Rows are points. Examples show where two turns around zero, p and q, send a point. Where does a point land after both, in the order given? Backwards means that the second turn is done in reverse. Each puzzle has new turns, and all numbers are rounded.
In the rows, zero is written as 128.

Turn p:
[127 116] => [120 119]
[143 187] => [173 169]
[121 159] => [139 158]
[140  87] => [115  87]
[109  91] => [ 92 108]
Turn q:
[ 82 143] => [90 98]
[157 141] => [133 159]
[103 129] => [113 108]
[171  99] => [176 147]
Where do these land?
q, then p backwards: [161 100] => [156 161]
p, then q: [ 79 131] => [ 81 112]
q, then p: [144 152] => [134 156]

Turn p:
[116 160 157] => [ 86 129 113]
[173 166  97] => [128 192 145]
[118  82 140] => [147  85 140]
[104 103 119] => [151 104 114]
Turn q:
[140 153 137] => [113 151 138]
[ 69 110 150] => [153  84 170]
[143 105  84] => [123 111  79]
[154  94 119] => [152 133  92]
[134 177 151] => [101 161 162]
Where do these land?
p, then q: [134  76 166] => [193 127 127]
p, then q: [131 141 136] => [123 118 139]
q, then p: [ 95 137  95] => [152  88 119]
p, then q: [147 166 109] => [ 88 136 151]
q, then p backwards: [120  96 178] => [151  90  88]
q, then p: [141 152  84] => [151 121  82]

Turn p:
[107 152 111 146 148  82] => [ 84  90 110 135 136 110]
[113 124 150  79 145 135] => [110 140 171 104 110 145]
[ 94 122 110 143  84 103] => [120 109  79 138  98 150]
[116 105 138 127 152 127] => [123 115 152 135 139 149]
[225 119 122 123 138 165] => [205 150 161 120 150  73]
[ 97 137 118 125 115 171] => [125 157 107 101 139 159]
[144 138 147 152 115 114] => [129 136 119 162 124 109]
Turn q:
[ 94 116 155 143 165 101] => [116  98 163 171 143 123]
[175 154 112 136  54 109] => [128 117  49  95  88 121]
[102 132 177 146 131 121] => [145  99 154 159 109 109]
[163 136 121 138  60  74] => [101  89  58 107  93 116]
[108 144 103 114 147 142] => [120 168 135 142 139 131]
[124 134 122 103 149 167] => [145 167 150 118 144 124]
[146 128 117 144 152 144] => [148 133 125 129 151 152]
[102  95 124 136 136 144] => [119 129 166 127 121 153]
[138 112 121  92 156 149] => [128 151 152 102 162 123]
Where do these land?
p, then q backwards: [139 122 121 136 143 119] => [133 125 146 128 140 118]
p, then q backwards: [144 135 142  84 125 120] => [103 115 144 107 103 149]
q, then p backwards: [137 102 136 115 136 160] => [137 116 122 100 147 154]
p, then q: [122 131 153 167  90 171] => [162 163  85 153 137 153]
p, then q: [106 103 113  94 140 114] => [129 129 163  93 112 117]
q, then p: [156 126 153 140 105 126] => [162 109 136 119 107 127]
q, then p: [130 144 113 142 129 155] => [138 149 117 118 140 105]
p, then q backwards: [115 148 166 135 201 126] => [ 92  94 117  94 182 102]
q, then p: [102 142  55 138  84  60] => [102 114  45  92 142 187]
